Each point is reached from the start by the listed moves, each made once or not at all, plus a little noise. Is the number of moves made odd or even? Then give how often each move was made.
(in the rows, 128 means zero)

Moves:
(1): [180 147  93 129 142]
(2): [140 140 120 103  66]
(3): [139 171 157 160 118]
Start: [100 122 151 110 120]
Points:
[174 195 135 120  59] => odd (1, 1, 1)
[123 130 149  95  57] => odd (0, 1, 0)
[125 177 173 112  63] => even (0, 1, 1)
[162 150 105  81  77] => even (1, 1, 0)

Moves:
(1): [151 145 115 116 114 145 108 123 137 115 129]
(2): [125 170 115 151 117 100 153 143 114 158 123]
(3): [140 175 187 127 143 114 146 123 139 128 118]
(4): [130 117 118 161 116 142 116 109 167 115 118]
(5): [130 135 112 123 137 156 140 155 129 139 152]
(6): [ 67 142 125 111  94 170 153 115 124 134 116]
(7): [169  66 124 179  86 139 137 108 109 122 128]
(8): [111 144 131 145 115 120 114 148 110  83 168]
(9): [117 144 132 108 134 111 159 163 122  89  96]
(10): [115 122 136 123 104 131 122 155 146 132 125]
(11): [115 137 138 101 127  96 160 136 162 129 163]
Start: [138 131 145 105 155 140  99 110 107 127 123]
Points:
[148 224 176 121 170 127 153 147 106 168 133] => odd (0, 1, 1, 0, 1, 0, 0, 0, 0, 0, 0)
[101 130 117 213  45 170 135  95  90  98 136] => odd (0, 1, 0, 1, 0, 1, 1, 1, 0, 0, 0)
[ 29 206 151  96  71 116 163 166 122 124 177] => odd (0, 1, 0, 0, 0, 1, 0, 1, 0, 1, 1)
[115 195 182 131  37 135 199 137 177  98  86] => odd (1, 1, 1, 1, 0, 1, 1, 0, 1, 1, 1)
[105 249 189 113 138 103 167 228  98  87 136] => even (0, 1, 1, 0, 1, 0, 0, 1, 1, 1, 0)
[109 216 179 153  48 125 195 125 138  49 133] => odd (1, 1, 1, 1, 0, 1, 1, 1, 1, 0, 1)

Moves:
(1): [135 125 148 118 109 111 120 147 132 124 142 120 131  96 112 109 137 113
 121 113 151 128 124 132 128]
(2): [119 137 137 135 119 134 131 136 125 114 123 113 129 140 144 112 127 128
 125 116 130 118 119 132 133]
(3): [118 135 153 140 127 133 106 122 120 116 117 117 132 135 109 116 145 147
 133 127 118 139 133 137 111]
(4): [131 130 119 151 111 104 149 123 113 155 129 131 127 120 117 118 145 133
 127 112 116 127 157 139 125]
(5): [132 137 118 154 146 112 122 123 127 138 146 120 128 111 143  96 125 134
 139 142 104 135 101 117 154]
(6): [141 134 116 141 127 144 138 148 140 128 117 133 145 105 126 123 128 133
 110 131 127 127 123 135 131]
(7): [156 130 143 108 142 145 133 113 122 130 113 139 153 137 132 126 142 127
 136 120 150 134 149 138 117]
(8): [134 128 121 117 134 114 128 142 132 138 139  93 147 136 121 105 143 153
 156 139 128 129 149 104 122]
(9): [144 106 135 156 115 111 131 113 162 132 147 122 118 159 113 108 118 144
 132 166 137 133 142 149 117]
(10): [139 127 108 114 144 155 136 131 137 169 118 110 121 139 143 111 142 111
 116 140 119 128 132 129 120]
(11): [132 125 128 126 114 154 132 109 133 100 153 123 140 136 106 128 161 128
 131 110 114 113 117 128 120]
(12): [124 128 118 131 131 127 113 130 137 139 138 150 137 139 136 127 140 124
 128 124 114 132 137 127 124]
(13): [121 113 141 129 126 121 128 108 123 146 125 101 171 126 137 140 126  95
 130 119 107 141 132 132 139]
(14): [133 134 110 123 114 125 107 122 118 119 129 129 138 142 110 124 105 119
 137 147 122 151 133 131 136]
(15): [130 115 132 125 103 138 119 111 124 122 124 138 126 126 135 132 124 133
 136 121 129 116 120 113 106]
(16): [151 150 128 116 123 128 124 136 129 133 115 128 123 122 122 139 128 112
 130 137 122  93 128 124 125]
(17): [114 107 134 136 127 125  96 138 114 130 117 118 132 131 137 126 139  98
 142 156 148 120 116 148 113]
(18): [133 134 104 122 123 106 114 103 143 122 107 129 130 122 127 124 134 152
 121 125 138 131 136 139 132]
(19): [123 144 119 132 127 128 116 122 130 110 137 132 122 129 102 120 115 115
 155 119 120 130 118 137 114]
(20): [127 156 137 104 119 126 143 105 130 122 116 139 120 133 146 123 133 124
 156 161 114 125 133 114 106]
(21): [132 151 134 125 126 145 145 117 140 160 142 116 141 124 126 136 128 127
 105 130 141 119 153 123 131]
(22): [135 127 135 131 106 132 136 129 129 145 128 142 134 122 116 148 150 115
 137 114 149 177 115 114 153]
(23): [139 128 124 136 132 133 125 124 136 113 141 133 109 118 130 138 131 132
 126 115 116 141 158 124 124]
(24): [145 126 125 114 120 118 109 136 113 124 140 111 123 132 143 146 129 157
 131 117 136 138 120 132 115]
Start: [113 162 152 164 144 110 166 112 115 133 122 151 100 130 122 131 121 123
 105 127 156 156 119 127 130]
Points:
[149 185 143 183 126  66 121  58 157 148 123 139 144 182 132  39 179 131
 222 201 181 210 126 137 107] => odd (0, 1, 0, 0, 1, 0, 1, 1, 1, 0, 0, 1, 0, 0, 0, 0, 1, 1, 1, 1, 0, 1, 0, 0)
[215 144 168 180 106  82 111  90 135 190  88  77 150 109 107  92 200 113
  94 140 177 170 200 222  63] => odd (1, 0, 1, 1, 0, 1, 1, 0, 1, 1, 0, 0, 1, 0, 0, 1, 1, 1, 0, 0, 0, 0, 1, 1)
[155 161 211 168 115 118 113  52 131 171 117  73 187 175  77  99 149  95
 178 181 173 129 178 153  44] => even (0, 0, 1, 0, 0, 0, 1, 1, 1, 0, 0, 0, 1, 0, 1, 1, 1, 0, 1, 0, 1, 0, 0, 0)
[177 193 206 131  39 165 123  17 143 158 163 105 190 198  84  90 198  83
 164 122 159 229 147 145  51] => even (1, 1, 1, 0, 0, 0, 1, 0, 1, 1, 1, 1, 1, 1, 1, 0, 0, 0, 1, 1, 1, 1, 0, 1)
[177 152 130 194  44  80 122  92 153 186 155  55 203 160  64  52 232 155
 123 108 144 249 166 169 116] => odd (1, 1, 1, 1, 0, 1, 0, 1, 1, 1, 1, 1, 1, 1, 0, 0, 0, 1, 0, 0, 0, 1, 0, 1)
[200 143 119 174  96 113 162  75 191 201  99  99 143 125 112 120 167 123
 120 153 149 191 172 111 119] => even (0, 0, 0, 0, 0, 1, 0, 1, 1, 1, 0, 0, 1, 0, 1, 1, 0, 1, 0, 0, 0, 1, 1, 0)
[187 204 139 161  67  77 173 117 161 201 152 125  99 160  98  57 183  95
 160 175 139 203 209 108 110] => even (1, 1, 0, 1, 0, 0, 0, 1, 1, 1, 0, 1, 0, 1, 0, 1, 0, 0, 0, 1, 0, 1, 1, 0)
[157 170 135 187  58 106 133 103 127 180  81 111 137  64 109 106 183  30
 115  82 164 166 133 160 109] => odd (1, 1, 0, 1, 0, 1, 0, 0, 0, 1, 0, 0, 1, 0, 1, 1, 1, 1, 1, 0, 0, 1, 1, 0)

Moves:
(1): [134 135 125 145 126 129 122 124 127 126 129 132 121 122 133 129 128 132
 125 119 136 118 124 126 130]
(2): [117 120 130 127 132 135 134 131 139 134 125 131 144 129 122 122 137 134
 134 119 132 130 131 120 119]
(3): [152 121 142 127 116 126 117 114 124 129 125 122 124 136 134 132 135 121
 132 129 130 127 133 108 121]
(4): [115 135 129 137 124 116 131 135 130 127 140 111 131 148 149 125 137 133
 153 128 126 129 155 127 102]
(5): [137 126 122 129 120 111 121 139 122 123 126 133 128 142 142 121 132 134
 130 126 126 137 132 126 126]
(6): [141 130 133 132 124 133 114 110 134 131 134 125 119 127 125 135 120 144
 138 129 134 149 124 124 131]
(7): [126 121 127 129 138 145 140 143 130 124 128 141 131 131 126 116 130 126
 122 133 134 124 132 142 120]
(8): [134 135 121 122 134 129 120 139 132 117 130 120 133 134 123 130 130 122
 127 129 123 120 139 132 135]
(9): [123 136 123 133 131 127 125 126 136 110 125 132 135 131 123 120 118 136
 119 137 128 129 130 132 125]
(10): [118 129 141 136 117 126 133 121 130 132 117 117 136 136 122 132 119 116
 136 128 126 126 139 139 131]
(11): [127 123 133 130 121 124 135 146 135 127 121 137 121 117 126 117 128 125
 127 118 125 125 124 131 123]
(12): [125 128 128 137 118 137 127 131 121 122 137 125 137 136 127 137 132 146
 117 117 131 118 130 125 118]
(13): [138 109 136 130 125 116 131 122 117 114 126 124 140 113 112 128 141 144
 126 112 124 122 141 122 122]
(14): [141 121 110 143 111 128 123 135 133 121 149 125 148 138 116 126 120 112
 139 140 127 131 133 114 136]
(15): [127 119 131 134 131 118 121 133 126 135 123 121 128 135 136 130 123 128
 130 140 136 137 121 121 116]
(16): [114 121 137 133 120 123 145 135 117 113 124 134 124 135 140 162 129 130
 133 136 125 124 138 128 135]
(17): [114 118 130 113 124 136 117 131 126 138 112 141 136 132 125 123 127 135
 138 119 122 116 144 124 135]
(18): [132 117 129 146 128 127 128 134 126 137 119 129 127 143 116 118 128 128
 119 137 120 142 136 114 134]
(19): [125 145 141 132 130 107 118 128 126 136 121 130 123 120 117 131 111 131
 117 118 121 141 124 117 106]
(20): [134 136 119 122 126 121 124 145 122 128 120 115 130 125 126 131 126 125
 133 131 122 138 127 117 127]
(21): [146 139 144 137 131 117 137 127 131 128 125 135 123 128 107 122 126 125
 131 146 118 123 135 129 136]
(22): [125 120 108 115 120 120 135 120 136 131 119 126 137 135 145 132 138 125
 113 125 128 117 143 129 124]
(23): [129 126 129 137 136 129 116 129 131 137 118 129 134 125 129 130 134 123
 124 148 124 129 127 122 132]
(24): [140 112 130 139 138 142 132 134 123 128 137 109 142 136 130 112 114 130
 126 121 118 128 124 141 139]
Start: [129 129 124 131 120 131 135 134 123 134 112 130 128 127 123 127 115 134
 133 130 118 122 118 122 126]
Points:
[116 147 142 182  99  93 122 193 122 123 106 115 137 168 144 116 107 148
 139 105 122 117 157 128  53] => even (1, 0, 0, 1, 1, 0, 1, 1, 0, 1, 1, 1, 0, 0, 1, 0, 0, 0, 1, 0, 0, 0, 0, 0)
[165 116  93 145 101  92 110 156 129 103  91 121 176 141  90 118 113 139
 135 150 103  93 175  88 133] => even (1, 0, 0, 0, 0, 0, 0, 1, 1, 0, 0, 0, 1, 1, 1, 0, 1, 0, 0, 1, 1, 1, 0, 0)
[113 105  96 162  94 118 144 164 150 139 111 118 195 187 151 108 139 114
 161 152 118 121 185 118  92] => even (0, 1, 0, 1, 1, 0, 1, 0, 0, 1, 0, 0, 0, 1, 0, 0, 0, 0, 0, 0, 0, 1, 1, 0)
[181  94 179 249  84 108 127 152 134 118 117  99 182 175  68  84  88 170
 147 125 109 144 177  78  60] => odd (1, 1, 1, 1, 0, 1, 1, 0, 1, 1, 1, 1, 1, 1, 1, 0, 0, 1, 1, 0, 1, 0, 0, 1)
[115 120 154 137  93 126 106 145 128 140  78  94 160 174 139 171 128 136
 201 146 103 130 194  82 116] => even (0, 1, 1, 1, 0, 1, 0, 1, 0, 1, 0, 0, 0, 0, 0, 1, 1, 0, 0, 1, 0, 0, 1, 0)
[115 139 137 145 121 109 147 163 132 135  76 106 170 168 114  91  82 139
 141 135  82 114 190 139  91] => even (0, 0, 0, 1, 0, 0, 1, 0, 1, 1, 0, 0, 0, 0, 0, 0, 1, 0, 1, 1, 1, 1, 0, 1)
[136 110 118 171  93  84 169 182 104  84  94 127 164 185 129 131 145 179
 122 150  92 118 210 106  85] => odd (0, 0, 0, 1, 1, 0, 1, 0, 1, 0, 0, 1, 1, 0, 0, 1, 0, 1, 0, 1, 1, 1, 0, 0)
